Every row gives one point. To make a cloud, some directions were put in groups of two or more. Within a group, all points are equally far from the middle, so they leave a hole (a ring in 2 directions, a hollow ball in 3). The other directions are filled evenly. Then the cloud was stretched, turned, moved and blurred a little. Count the holes, and give their numbers of directions, smallest first.

Cloud:
[[-3.3 -2.4]
 [ 2.1 -3.1]
 [-2.8 -3.4]
 [ 3.1 -0.5]
 [-3.3 -2.6]
 [-2.2  1.7]
 [-3.6 -1.4]
 [-3.4 -2.4]
 [ 3.0  0.3]
 [-1.4  2.3]
 [ 2.9 -1.7]
 [-2.6 -3.6]
 [ 2.0 -3.2]
 [ 2.6 -2.4]
 [-3.5 -0.5]]
Holes: 1 (2)

Cloud (20 x 3):
[[ 0.3 -1.2 -2.7]
 [-1.0  4.7  0.1]
 [-1.1  3.5 -2.0]
 [ 0.1 -3.5  3.1]
 [ 0.3 -1.7  4.3]
 [-2.2  4.5  1.6]
 [ 2.6 -0.7 -1.5]
 [ 2.3  1.9 -1.5]
 [ 2.4 -2.8  0.3]
 [-5.9  0.8  1.3]
 [-2.1 -3.6 -1.1]
 [ 0.3 -2.3  4.0]
 [-1.3  4.7  0.8]
 [-4.0  0.8 -2.3]
 [-2.5 -1.9  4.4]
 [ 1.7  2.0 -2.0]
 [ 2.8  2.7  0.2]
 [-2.0  0.9  4.6]
 [-3.2  1.3 -2.6]
 [-2.8 -4.3  1.7]]
Holes: 1 (3)

Cloud:
[[-0.3 -2.7 -3.9  0.7]
 [ 1.7 -4.3  0.8  0.5]
 [ 0.7 -3.6  0.2  3.5]
 [-1.0 -4.4  5.5  1.9]
 [-0.3  1.0  4.6  0.9]
 [-4.9 -1.9 -4.4  0.3]
 [-1.2 -4.8 -0.9 -2.5]
 [-1.8 -3.5 -2.8  0.1]
 [ 0.2  1.4 -1.2 -2.1]
 [-3.4  2.3  0.0  1.2]
 [ 0.4  0.7  5.4  0.6]
 [-2.3 -5.0  1.5 -4.6]
 [-0.7 -2.8 -0.8  5.5]
 [-1.5  2.2 -1.5 -1.7]
 [-1.4  2.3  1.7  2.0]
 [-2.3 -3.5  4.1  0.0]
 [-2.5 -0.6  3.1 -3.6]
 [ 1.4  1.3  0.6  1.4]
 [-2.5 -4.5  0.7 -3.3]
 [ 0.3 -3.2 -1.9  1.8]
 [ 1.1 -4.6 -1.1 -2.8]
 [-0.9 -4.0  2.1  3.3]
 [-3.3 -1.5  2.5 -4.0]
 [-1.4 -2.7 -5.3  0.0]
 [-1.6 -2.8 -1.4  4.5]
 [-1.3  2.2  1.7  1.9]
 [ 1.1 -2.1 -2.0  3.4]
 [-0.1 -3.0 -1.6  3.3]
 [-3.7 -2.0 -0.9  3.8]
 [ 0.0  1.8 -2.5 -0.8]]
Holes: 1 (2)

Cloud (50 x 6):
[[ 0.9  4.4  3.1 -0.1 -3.8  0.7]
 [-1.5 -3.0  2.9  3.4  1.4 -1.1]
 [ 1.5 -4.0  1.2  1.2  3.0 -0.4]
 [ 0.2  2.0  0.2  4.1 -3.6 -0.3]
 [ 1.1 -0.5  3.5 -3.1  3.4  2.2]
 [-2.4 -4.2  1.3 -4.7  2.1 -0.2]
 [ 1.5 -4.1 -1.8 -4.2  3.3  2.2]
 [ 3.9  3.8  3.2 -0.8 -3.2 -1.2]
 [ 0.2  3.2  2.6  4.5 -4.1 -1.8]
 [-0.6  3.5 -1.0 -1.9  0.6  0.9]
 [ 1.4  1.7  0.7  1.4 -3.4 -4.9]
 [ 1.9 -1.5 -6.1  0.0  0.6  3.0]
 [-4.1  0.5  0.4  0.9 -3.9 -2.6]
 [ 2.9 -3.0  2.2  3.4 -1.3 -0.4]
 [-1.7 -1.5 -5.7 -0.3 -1.7 -1.4]
 [-1.2  2.1  2.5 -2.0 -1.1 -3.6]
 [ 0.6 -2.7 -4.4 -0.1  3.3 -3.1]
 [ 0.4 -0.5 -5.0 -0.8 -3.5 -0.4]
 [-0.8  0.3 -0.7 -1.8 -4.3 -5.1]
 [-4.1 -1.0  2.6 -1.3 -3.4  0.7]
 [ 0.4 -2.1  1.4  5.1 -1.2 -1.4]
 [-3.4 -1.7  5.9  1.6 -1.1 -2.7]
 [-1.3 -2.3  1.5 -2.2  1.2  4.1]
 [ 3.3 -3.0  1.7  2.6 -0.7 -0.7]
 [ 4.1  1.4 -0.9  1.0 -4.5 -0.6]
 [ 3.3 -0.8  1.2 -4.2  1.7  1.9]
 [ 1.5  2.2 -4.6  1.8  1.1  4.6]
 [-0.5 -5.1  1.2  1.6 -0.4 -1.4]
 [ 1.2 -0.4  3.2 -3.9  0.2 -2.3]
 [ 1.1 -3.2 -0.6  2.9  0.0 -4.1]
 [ 5.3 -1.6  2.1  0.0 -4.0  1.8]
 [ 0.7 -1.9 -3.8  0.8  3.7 -3.4]
 [ 6.3  0.1  3.7 -0.4  2.6  1.9]
 [ 3.9 -2.8 -0.3 -1.4 -3.4  2.7]
 [-1.4 -2.8  1.0  3.7  3.8 -1.9]
 [-2.7 -0.4  0.8 -3.6  1.8  3.4]
 [-3.6  0.3  1.0 -0.6 -3.1  2.4]
 [ 0.8 -2.3  2.6 -3.7  3.6  0.1]
 [-1.5 -6.2 -0.8  0.3 -4.1  0.4]
 [ 0.6 -3.2  1.6 -4.4  0.7 -1.4]
 [ 0.4 -0.8  3.7 -3.3  3.1  0.8]
 [-4.1 -0.6 -0.8 -1.5  2.3  3.0]
 [ 1.7 -1.2 -0.1 -3.5 -0.3 -3.7]
 [-1.4 -0.9  1.9 -3.4 -1.3  4.5]
 [-2.4  1.3  1.2  1.8  0.6  1.1]
 [-2.2 -4.3 -3.1  1.4 -1.5  1.3]
 [ 2.1 -1.9  0.8  3.6  5.5  0.5]
 [-4.8 -0.1 -1.5 -0.4 -4.7 -1.3]
 [ 0.0  4.1  1.9  2.6  2.9  1.5]
 [ 2.4  0.7  1.5 -4.4  3.6 -1.1]]
Holes: 1 (3)
